Each row is a point. Before rounding, the points of a table are all equally far from one centre. They may lie mostly on one side of it. Where is the centre, to within rounding?
In the rows, zero is written as 128.

Points (7 x 3):
[[179  83 142]
 [116 162 147]
 [120 141 229]
 [ 89  76 170]
 [186  75 186]
 [ 91  76 161]
 [159  94 122]]
Centre: [138 112 177]

Points:
[[142  84  91 116 133 164 111 233 149]
 [ 98 112  90 125 127 159 135 186  56]
 [103  88 175 195 179 150 105 194 195]
 [146 129 101 126 147 119 149 131  44]
 [163 120 100 160 134  91  51 192 160]
 [ 75  93 155 131 166 138 137 109 147]
 [107 159  78 225 149  93 120 212  81]
 [ 42 151 110 149 158 177 147 173 156]
 [117  74  78 164 122 142  65 185  94]
 [145 147 160 148 170 101 116 249  91]
 [156 105 112 198 210 151 222 176  94]
 [ 97 152 192 197 137 127  90 197 124]
 [171 116 140 205 159 166 107 129  44]
 [ 60 196 114 155 153 114 120 144 119]]
Centre: [137 129 113 174 176 142 127 169 128]

Points (27 x 20):
[[ 46 108  91 113  85 112 210 176 146 108 184 168 166  64 151 142 164 104
  128 142]
 [121  94  88 101 109 143 112 126 174 129  83 164 103  81 104 138 185 132
  127 152]
 [106 125 147 181 133 143 128 112 186 147 169 102 191 121 162 162 106 166
  165 105]
 [ 69  45 128  82  86  98 136 163 230 140 117 139 160 112 144 138 143 118
  136 191]
 [ 82  57  74 122  86 102 136 157 206 181 218  82  71  65 182  86 126  78
  131 135]
 [106 142 193 139 121 122 182 183 209 157 179 146  75 105 142 103  88 166
  169 145]
 [ 64 175 126 140  99 175 172 149 228 152 194 155  92 126 186  99 113 123
  140 175]
 [101 138 132 111  91  99 171 174 218 120 187 131 122 101 146  50 177  66
  222 148]
 [128 135 147  95  46 151 161 135 192 185 203 126 132 137  68  81 144 152
  163 115]
 [116 129  94 111 147 149 109 168 184 188 209 184 145 120 112 146 141 119
  141 166]
 [ 95 154 110 151  82  72 158 123 174 210 159 107 196  69  97 137 117 173
  122 169]
 [ 95 102  62 179 103 118 155 135 162  97 156 180 117  66 139 116  97 148
  106 108]
 [ 61 117  86 130  18  92 133 162 179 138  98 151 127  56 130 141 137 116
   80 127]
 [116  73 108 123 145 104 162 137 185 162 133  77 169  28 187 165 156 152
  145  99]
 [ 80 146 157  99 106 139 194 151 199 127 155  94 156  76 151 143  89  30
  173 101]
 [ 53 104 126  65  52 137 202 171 147 154 175 104 116  76 102 111 168  97
   99 156]
 [ 97 161  81 153  57 111 144 144 249 132 143  93  48 124 131 118  88  92
  107 148]
 [ 99 120  26  84 128 134 110 146 195 128 232 117 131  74 154 119 156 133
  170  89]
 [ 96 121 160  85  77 114 143 179 230 185 194 112 190  64 173 102 195 120
  112  86]
 [ 92 128 126  88 110 138  44 181 202 167 161 146 160 136 127  95 128 126
  133 135]
 [106 150 102 106  46 122 106 158 242 158 170 133  67 113 184 175 198 151
  150 107]
 [103 123 106 125  80 128 218 147 184 203 228 113  92 122 134 124 193 106
   89 130]
 [ 95 122  91 113  64 157 108 145 213 151 225 175 181  43 152  99 145 124
  111 133]
 [ 70 128 149 110  81 117 101  75 228 186 199 101 129 122 175 181 146 135
  137 192]
 [ 93 146  89 138  61 144 180 103 209 141 170 165  74  94 167 100 111 177
  183 181]
 [121 172  82 120  55 166 111 140 182 149 132  73 120 106 162  59 176  76
  120 132]
 [ 42 142 134 120  57  96 210 127 193 153 190 136 198 134 154 155  95 104
  158 124]]
Centre: [100 131 118 115  92 102 146 133 191 149 165 114 122  90 145 123 138 119
 142 128]

Points:
[[108 126 101 122 181 110 154 188 101 206 190 149  74 119 162 151 154  66
  130 104 139 136  96 106]
 [114 192 110 101 159 141 139 213 189 134 221 194 129 102 117 154 159 101
  149 139  85 114 134  50]
 [ 74 183 115  81 120 108 175 137 161 172 159 249 120 144 130 133  86  73
  215 169 142  92 147  57]
 [ 53 140 121  93 117  84 134 150 184 120 218 148 150 150 135 146  66  48
  121 216 173 139 105 121]
 [130 120 187  81 154 146 108 146  86 147 194 209 100 164 172 133  76  52
  119 161 173  54 115  81]
 [116 178 102  46  98  84 170 172 166 142 191 196 129 172 188 170 153  75
  194 121 126  94 110  71]
 [146 188 125 133 147 113 153 159 116 180 165 189  83 169  89 160 134 123
  175 143 116  67  72 134]
 [117 204 122  73 157 137 165 162 140 153 143 196 105 146 163 158 154 110
  177 179 199  81 113 102]
 [ 82 151 139 117 151 110 196 152 180 160 218 172  84 152 157 189 126 108
  138 104 167 122  68  11]
 [ 81 186 116 100 143 162 203 156 134 182 136 228 126 159 120 147 135  82
  164 123 139  84 159 104]
 [ 85 195 172  67 166  85 150 145 112 142 166 169 165 113 170 179 107 135
  148  50 148  71 140  58]
 [ 89 211 111 134 169 169 171  98 126 154 170 190 159 143 127 206  77 110
  148  91 116 132 114  93]
 [145 164 148  77 192  92 170 148 108 167 193 211  88 166 119 192  85 106
  197 162 136 101 115  95]
 [ 93 195 217  67 155 172 162 184 151 146 152 198  81 127 118 161  72  74
  131 107 143 111  81 126]
 [123 144 124 114 169  89 164 121 175 136 177 206  58 178 177 168  83  88
  170 184 146  74  93  18]
 [ 76 120 140  82 155  63  80 127 197 166 160 237 144 153 148 101  83  68
  187 165  71 117 135  63]
 [ 80 117 118  95 153 107 140 101 174 149 107 145 154 139 166 192  80 108
  136 172 149  41  54  53]
 [ 74 213 108  69 172  77 168 176 134 178 247 162 111 159 112 145 123  69
  168 146 128 106  82 119]
 [111 172  95 164 159 107 179 137 108 132 183 144 137 148 109 179  92  87
  167 168  96 161 127  29]
 [140 196 189 120 178 103 141 123 123 146 175 157 106 171 160 165 146  61
  187 127 177 116  46  56]
 [186 179  90 118 143 124 179 151  99 170 201 132 120 203 161 113  77  64
  142 111 130 128 103 108]
 [ 52 191 151  49 112 133 145 107 169 119 137 157  88 162 144 136 121  85
  213 170 156  88  87 115]
 [ 89 170 120  65 118 117 152 115 135 140 211 191 206 179 159 167 139  66
  168 155 158  80 122  46]
 [102 176 148 117 174 110 156 138 128 143 202 238 136 163 173 170  78  80
  157 156 133  94 195  30]
 [ 73 183 106  61 146 147 219 119 149 159 163 182 125 139 162 121 117  32
  162 100 117 152 109  33]
 [108 164 153 137 178 159 190 124 136 177 113 140  70 149 178 104  77 111
  166 137 189 128  97  44]
 [158 159  85  34 127  95 148 162 120 120 156 153 136 114  82 117 118  79
  174 119 116  88  87 100]
 [116 154 146 106 204  94 164 185 110 164 137 160 174 165 183 172  50  87
  169 112 161  59 145  76]
 [ 29 157  99  48 129 134 186 120 141 117 137 183 142 153 120 141 109  39
  127 117 105 102  69 106]
 [103 131  84  95  99 160 163 186 151 118 183 191 119 176 119 120 128  94
  166 174 175 118 121  60]
 [ 98 201 136 125 154  89  92 153 148 158 229 173 159 136 155 178 102  57
  206 173 158  51 114  96]]
Centre: [104 158 151 108 141 110 141 139 157 152 171 160 130 136 156 123  93  96
 135 137 116 106 107  87]

Points:
[[165 174 143 126  84 145 227 182  80 137 108 163 233 116 114 130 131  86
  125 154 176 136 156 118]
 [156 153 126 132 101 160  99 139  79 119 135 101 176 113 107 161 109  74
   79  79 141 170 164  86]
 [145 106 191 164  96 146 138 123 133 142 127  84 193 159 128 166 114 127
  190 143 148 131 139  59]
 [160 143 116  98  77 112 148  96  72 147 107 115 187 143 139 100 167 132
  109  74 186 179 164  61]
 [ 79 126 145 132  45 136 143  88 102 100 125 106 170 112 162 120  95 157
  153 107 156 111 229 135]
 [116 134 194 114 115 171 151 150  71 139 120 129 180 101 192 109 171 128
  114 139 107 135 173  91]
 [101 121 121  94  55 135 125 127 119 172 106 159 184 115  80 103  92 146
  107 173 144 172 141  63]
 [131 103 121 137 151 151 194 148 111 112  95 142 152 142 125  71 125 119
  233 107 164 197 162  65]
 [149 113 205 162  90 117 182 153 111 147 135 125 205 163 133 121  76 129
  150 177 114 131 149  98]
 [143 124 164 117 103  99 165 118  93  80  83 136 192 128  49 162 172 154
  158 112 143 139 159   7]
 [106 158 175  89  52 125 141 169  87 119 123 108 182 114  65 152 103 166
  175  95 130 155 223  94]
 [127  89  95 107 142 124 118 193  86 133 101 187 214 130 152 179 120 141
  169  85 195 163 159  86]
 [188  88 188 189 130 123 224 125 122 109 125 149 186 166  89 130 177 145
  161  96 135 161 169  91]
 [ 82 152 132  75  57 108 175 174 112 158 114 155 209 136 171 117 170 175
  118 112 128 156 184  84]
 [155 194 120 138 140 191 164 144 121 124 138 171 201  96 150 173 171 133
  159 144 201 147 169  91]
 [136 138  91  91  87 127 178 137 131 143  45 175 186 101 158 118 160 140
  141 131 147  75 106  55]
 [146 127  89 125  39 104 173 122 147 135 159 173 180  89 177 133 150 156
  169 164 154 207 157 113]
 [111 119  91 105  88 193 185 128 129  84 102 158 196 104 124 140 137 217
  104 133 190 155 193  81]
 [141 113 134 134 130 187 197  93  63 101 132 117 228 107 128 181 115 163
  131 143 124  97 185  85]
 [ 97 114 180  88 136 155 209 137 142  97  44 137 186  61 110 125 127 148
  168 105 177 146 142  93]
 [ 80 170 157  85 128 117 180 111 159 145 108 201 213 114 118 181 175 109
  114 149 157  87 167  95]
 [104 162 132  81  45  73 146 100 161 108 127 160 163 166 120 154 130 191
  198  89 168 156 158  99]
 [ 88 132 115  51 111 142 139 142 125 174 150 135 165 122  93 119 162 169
   75 151 165 100 147  99]
 [105 136 194 116 102 168 128 131 101 117  74 157 209  65  98 132 167 109
  134 127 129 124 223  80]
 [162 183 151  92  92 140 157 139 122 154 149 156 177 140  98 127  72 172
  142 203 117 172 181  86]
 [151 128 143 144 140 162 165  69 109  83  87 146 191 116 125  83 123 153
  138 129 169 215 151 110]
 [170 135 120  88  73 156 172 113 128  58 116 126 196 121 118 123 123 141
  111  83 204  97 130  39]
 [ 96 161 147 175 112 144 154 178 114  99 128 188 203 154 136 159 100 182
  177  93 166 165 192  87]]
Centre: [139 117 121 108 108 123 169 137 126 109 119 153 153 128 116 144 133 123
 145 123 137 134 174 107]

Points (31 x 24):
[[ 66 119  57 168  38 115 170 165  93 110 158  82 142 196 155 215 167  57
  157 141 150 162  94  97]
 [ 47 100  75 160  74 176 107 179 150 122 140  91 128 211 147 182 164  48
  184 157 119 149  70 120]
 [ 58 135  78 130 106 179  90 142 163 142 158 121 202 151 137 171 180  41
  186 135 154 125 116 110]
 [ 92 129  58 124 115 137  64 214 114  79 124 127 143 189  98 175 133  23
  179 130 161 121 107 127]
 [ 64  93  97 117  90 139 149 152 101  86 128  89 181 162 166 203 165  35
  154 119 195 158  93 167]
 [ 61 156  79 149  73 131 112 171 121  86 140 208 162 156 139 207 160 120
  157  98  78 183 131 118]
 [ 96 130  50 169  70 135  93 155 119 107 167 134 182 160 134 208 121  32
  185 117 172 153  60 141]
 [ 76 132  87 143 146 194 138 167 130 124 125 147 190 186 172 141 135 102
  179 140 147 156  47 118]
 [ 39 126 123 134  86 172  90 154 139 118 144 122 193 144 120 145 145  40
  202 121 125 158  65 117]
 [ 55 166  76 112  95 130 112 160 120  88 173 144 202 192 156 206 160  20
  144 139 101 169  94 140]
 [ 84 116  63 157 100 140 165 162 123 166 137 177 161 247 125 197 113  17
  136 132 149 154 113 119]
 [ 99 108  84 191  56 133  77 133 115 105 148 141 152 174 142 148 174  57
  235 163 131 155  87 174]
 [ 97 137  49 110  69 175 146 171 111 105 138 124 111 184 135 164 168  37
  180 122 117 167  74 119]
 [ 73 143  57 146  59 141 141 191 132 134 154 130 127 238 163 191 147  51
  169 158 170 178 149 143]
 [ 68 159  61 126  88 160 111 180 102 130 144 157 173 146 141 145 140  39
  168  64  66 176  98 155]
 [ 70 130  83 176  77 215 117 169  74 131 150  89 173 135 160 165 116  46
  210 169 131 174 117 139]
 [ 51 154  85 176  92 124 165 141 148  94 134 137 149 190 142 232 138  26
  189 132 123 171  74 129]
 [ 49 107  61 133  70 144 122 149  75  67 181 168 166 168 153 148 136  52
  188 124 131 164  92 143]
 [ 96 117  71 166  75 140 113 155 130  44 173 126 177 212 109 196 115  88
  133 154 152 168  89 112]
 [ 80 133  67 182 103 155 112 196  87 138 140 175 180 170 155 160 169  61
  183 148 125 213  67 180]
 [ 58 126  50 150 100 112 138 219 155 157 180 159 150 187 168 170 144  51
  196 108 123 116  61 112]
 [ 88 115  75 114 102 171 134 178 130 117 166 174 176 139 117 198 128  48
  182 184 154 163  70  94]
 [114 105  85 121  58 129 118 151 148  87 120 142 190 169 127 214 127 102
  170 122 146 144  50 164]
 [ 82 185  86 127  33 160 172 176 129 147 156 131 146 172 120 125 142  85
  116 158 134 165  88  89]
 [ 66 135  38 156  96 161 127 140 124  99 147 150 146 219 110 158 151  28
  188 164 117 144 108 117]
 [111 166  31 173  74 158 108 177 124  84 155 114 178 183 169 183 155  60
  157 149 143 170  90 120]
 [ 61 133  99 164 104 154 134 176 184 102 151 175 125 202 154 189 160  68
  185 152 142 196  75 138]
 [ 60 149  74 166  64 140 116 185 105  93 101 132 174 166 159 197 104  30
  208 158 131 111  84 135]
 [ 44 126  85 149  66 146 166 126 157 145 171 159 180 176 169 199 163  54
  183 162 139 156  76 141]
 [ 96 142 105 150 103 134 101 165  84  97 172 112 205 172 139 130 173  41
  170 202 140 167  41 124]
 [ 63 146  44 188  93 139 158 174 124 119 171 145 161 155 149 222 159  23
  148 127 150 122  51 122]]
Centre: [103 125 129 162 125 108 125 164 102 144 158 121 130 148 139 171 130  86
 137 143 113 131 128 145]

Points:
[[141 151 221 111 156 102 176 143 134  58 117 106 151 104 202 116 167 183
  200 108 158 178  92  92]
 [139 179 205 178 162  97 160 169  98  46  95  83 211  98 168 124 157 171
  179 118 123 134  63  78]
 [140 173 187 167 149 102 157 131 143  26  97  99 188  93 190 115 168 172
  180 135 172 164 140 111]
 [181 164 164 156 154  92 157 147 150  92 124 155 119 112 161 115 142 164
  188  96 168 178 131  94]
 [125 181 194 125 151 129 153 119 142  39 102 104 192 100 203 143 154 190
  199 123 126 158 117  85]
 [154 190 200 135 105 113 181  95 190  44 118  73 150 128 188 117 156 168
  181  95 157 167  82 117]
 [163 164 137 158 157 121 180 129 108  40 136 122 183  86 194 104 174 179
  185 141 118 141 122 106]
 [149 203 164 134 155 112 146 127 139  88 152 112 182  74  95 111 178 195
  166 103 140 176  55 105]
 [119 194 193 118 172 127 145  90 104  41 100 107 133  86 165  94 162 160
  174 116 162 167 106  85]
 [136 164 181 137 152 109 157 131 123  46 134  78 169  96 148 147 184 204
  168 138 119 195 147  68]
 [122 189 213 140 157 102 125  82 104  59  90 112 167  76 155  97 144 172
  170 122 165 173 103 105]
 [144 175 204 117 179  96 192 126 145  70 108 105 168 102 128 106 108 162
  201  81 146 154 112  70]
 [139 152 211 126 149  97 124 106  86  81  93 124 166  79 164 111 163 202
  186 148 172 176 101 105]
 [155 180 184 120 160 100 154 134 125  35 123  81 119 103 189  80 154 141
  180 122 124 160  61 104]
 [154 180 203 163 160 101 166 141 101  65 148 126 168  89 155 112 143 241
  159 125 152 173  91 121]
 [153 185 197 112 141  80 154 118 120  58 112  79 134  85 177 109 139 171
  206  99 124 157  81  59]
 [130 209 148 118 125 140 155 104 143  57 125 135 158  78 166 127 119 180
  173 107 146 191 107  80]
 [180 175 186 152 174  78 158 143 167  62  98  74 152 102 143 121 141 166
  160 116 165 189  78  93]
 [122 195 170 130 170 122 148 140 167  66 125 123 149  90 129 106 181 195
  166 143 125 163 117  71]
 [124 166 220 106 162 125 170 148 104  55 132  81 166  83 141 100 156 154
  176 134 129 173 151  80]
 [171 187 163 118 178 108 156  87 125  77 120 122 185  90 162 138 131 193
  162  87 134 175 113  90]
 [166 192 189 159 142 120 131 173 122  57 131 109 146  89 150  74 149 171
  154 139 170 163 119  78]
 [145 177 194 110 128  97 159 141 121  59 112 145 151  72 166  91 158 158
  166 161 167 173 136  99]
 [141 164 180  82 158  99 148 136 122  54 167 121 137  92 159 129 152 158
  192 107 126 186 114  57]
 [163 155 162 142 196 105 185 158 119  92  99 107 162 102 168 119 162 151
  185 150 136 174 133  92]
 [118 157 192 130 161 135 162 154 151   7 126  86 198  69 170 124 160 143
  173 103 168 150 110  79]
 [165 189 162 122 168 116 200 151 122  90 126 119 169  75 168  99 167 186
  148 129 149 174 109  99]
 [146 155 177 122 147 112 192 130 121  49 113  91 185 112 187 144 188 143
  203 133 161 178 108  53]]
Centre: [115 142 161 136 114 109 157 132 112  84 133  91 148 127 132 156 140 156
 150 118 156 108  94 120]

Points (31 x 24):
[[103 128 175 117 139 205 100 112  94 154  82 109 150 121 160  87 119 129
  145 201  77 162 113 136]
 [105 127 224 147 155 151 150  94 124 182 113  77 162 159 194 124 118  87
  135 198 149 130 115 127]
 [ 83 154 190  80 160 163 130 102 102 151  83  83 193 131 183 131 139 163
  138 174 172 184 137 159]
 [111  66 154 126 104 191 159 161 128 210  72  62 187 155 187 108  77 176
  116 154 148 129 152 179]
 [164 116 212 121 163 164 130 121  94 167  84  49 232 189 147 100 137  91
   86 182 122 104 106 150]
 [115 109 160 148  97 173 104 135 154 139  78  68 197 132 199 113 119 117
  170 208 105 142 147 157]
 [145 103 216 130 115 183 137 105  90 148 114 131 173 105 119  89 153 133
  139 187 185 135 157 152]
 [141 146 161 144 177 131 130 163 108 130  95 132 179 141 161 140  94  40
  146 201 176 172 127 210]
 [166  81 188 110 128 166 110  94  95 134 120  71 188 124 203 123  79  95
  155 130 145 140 106 135]
 [150 105 223  84 131 189 131 140  44 144 145 111 163 158 173 101 114  79
  104 156 185 109  93 139]
 [113 105 234 105 150 119  93 101 110 135 140 108 199 142 162  98  83 121
  105 180 135 127 103 103]
 [114 162 164  55 100 161 135 116 107 142 152  96 185 197 159 133 172 104
  130 139 160 150 116  96]
 [111  76 187  68 177 172 157 123  91 182  82 132 137 209 155  88 146 149
  112 159 154 169  82 168]
 [102 111 192 103  78 167 109 118 114 126 122  88 164 177 144 114 161  92
  150 210  97 151 160 127]
 [115 144 189 149 122 150 175 121  90 144 111  85 229 194 181 107 108  98
   60 148 151 165 172 204]
 [114 104 202 112 119 179 148 143  43 194 117  76 237 165 161  73 143 168
  122 157 171 126 133 196]
 [ 73  76 193 103 130 176 150 130 146 125  87 104 157 183 130 114 183 115
  138 192  91  94 132 180]
 [ 55 128 194 144  85 141  86 133 132 163 154  99 220 129 134 124 127  67
  148 150 155 141 137 164]
 [ 91 145 167  96 132 183 134 128  73 111  64 121 180 188 150 107  86 152
  155 249 121  82 128 147]
 [149  77 170 137 156 139 105 127  98 184  40 114 150 199 168  57 110 116
  128 217 127 102 144 180]
 [125 135 204 121 197 124 138  96  64 145  66  65 191 193 156 100 122 100
   97 181 141  91 135 126]
 [110 125 132 115 146 186 126  60 105 150 115 128 187 148 133  99 138 116
  189 187 100 168 122 141]
 [102 127 223 142 129 187 129 117  92 157  83  59 208 154 163 169 111 130
   87 164 118 174 139 145]
 [153  95 192 124 146 138 127 127  98 139  91  73 159 161 213 118 157 136
   73 195 154 158 111 152]
 [112 128 186  87 106 142 144 129  68 190  98  96 130 108 152 100 114 112
  100 196  92 144 149 197]
 [108 134 203  82 152 195 120 127 103 112 111  93 196 205 145  89 141 114
  170 202 155 158 127 213]
 [106 120 162  65 135 164  84 123  51 197  44  82 156 171 158 121 107 154
  109 140 126 168 162 138]
 [114 117 226 113 145 144  78 159 120 186 120  83 144 197 183 133 147 132
  132 188 134 133 129 113]
 [107 127 230  74 126 192 116 142  76 184 120 102 170 141 168 115 120  96
  103 202 124 137  83 195]
 [107 125 212 105 131 152 153 127 141 156  87  65 188 185 173  54 135 133
  129 164 126 144 189 196]
 [141 111 197 147 129 187  58 145 113 169  63 110 210 153 142  76  80  96
  146 199 152 147 162 188]]
Centre: [113 114 153 115 129 145 136 155  98 152  94 126 191 170 146 118 111 115
 130 149 142 124 126 157]

Points, 29 rows:
[[117  91  89 155 103 154 176 150 144 204 135  79 236 106  89 116 170  80
   89 140 147 143 108 130]
 [159 151 107 180 153 134 153 124 138 212 117 107 132 148  77  22 148 101
  120 106 192 126 127 121]
 [127 138  89 106 152 115 179 102 108 162 140  68 151  98  66  42 153  98
   90 160 185  90 137 125]
 [138 156  75 162 124  96 146 168 133 142  90 140 160 126  50  82 135 102
  145  83 149 104 162 127]
 [112 101  67 199 143 130 122  88 117 176  85  93 180 109  50  54  89 106
   79 193 114  99 115 124]
 [170 139  76 164 122 128 152 130 159 195 150  45 184 125  88  97  80 105
  126 128 176  76 112 104]
 [145  99  44 177 148 100 130 119 107 190 152 108 192 149 126  77 116  88
   80 171 223  91 137 147]
 [170 130  69 155  53 119 137 117 108 224 105  59 179 136  88 137 140 141
  111 181 175 152 147 101]
 [171 146  63 140  98 160 134 122 134 166 193 138 134 119  75  72 162 122
   85 173 186 110 120 105]
 [115 133  39 121 129 117 114 132 170 166 100 140 207 160  54 160 129 106
  111 131 169 119 130 115]
 [133 118 106 131 120 136 128 170 121 187 107  92 175 147  42  53 111 121
  140 182 193  62 159 124]
 [148  97 101 143 161 147 123  87 144 165  98 118 223 132  62  84 167 108
  115 171 207 119 118  94]
 [172  68  87 135 101 124 153 160 110 162 134 138 201 180  74  63 114 113
  141 121 187 100 117  94]
 [103  72  54 172 156 117 136 167  84 201 135  77 239 131  86 122 122  95
  137 153 186 116 114  92]
 [108 134  73 174 116 122 173 138  96 211 105 117 224 149  69 111 154 124
  135 128 192 134  92  77]
 [142 176  52 144 139 127 144 138  65 152 163 111 167 130 117  84  99  92
  107 157 155  60 144 125]
 [157 135  49 150 161 156 171 149  98 128  64 122 160 146  55  90 129  87
   97 156 153 138 102 123]
 [121 135  57 135  84 118 142 116 165 190 132 129 158 101  59  27 179 128
   97 184 141 111 115 128]
 [ 93 120  77 148  97 135 157  97 102 200 136  80 205 157  33 103 121  83
  126 155 174  85 107  99]
 [118  97  53 186 124 102 168 150 136 189  93  79 194 125 115  53  60 161
  118 154 177 140 105 103]
 [118  86  50 157 121 107 140 139 104 161  73  59 202 141  42  92 174 104
   68 167 165 138 166 137]
 [ 86 127  68 166 188 126 125  87 135 186 110  74 142 131  31 118 102  86
  111 136 172 181 131  92]
 [105 108 122 143 155 131 163 159 118 159  84 129 187  83 126  60 125 105
   64 143 199 138 120 107]
 [178 112  71 143 132 153 141 141 110 201 159 100 182 177  16  69 122  99
  129 147 161  89 102 100]
 [120 136  66 166 167 162 160 137 140 178 136 100 206  99 118  70 131 153
  117 160 180  95  86  79]
 [ 99  80  80 177 134 151 157 143 127 154 112 116 172 177  52 108  54 105
  135 144 149 139  96  74]
 [136  79  87 162 121  71 158  95 102 183 113  77 162 191  88 115 157  80
  103 148 194 123 124  72]
 [169 150  47 131 141 151 136 139 120 178 130 134 249  87  69  89 161 117
  115 136 145 120 137 119]
 [123  63  85 143 135 121 146 162  99 168  79  89 210 144  70  80 144 127
  135 163 190  93 132  63]]
Centre: [126 114  89 149 131 115 120 135 115 175 135 102 163 134  92  92 126 121
 113 151 142 145 129 122]
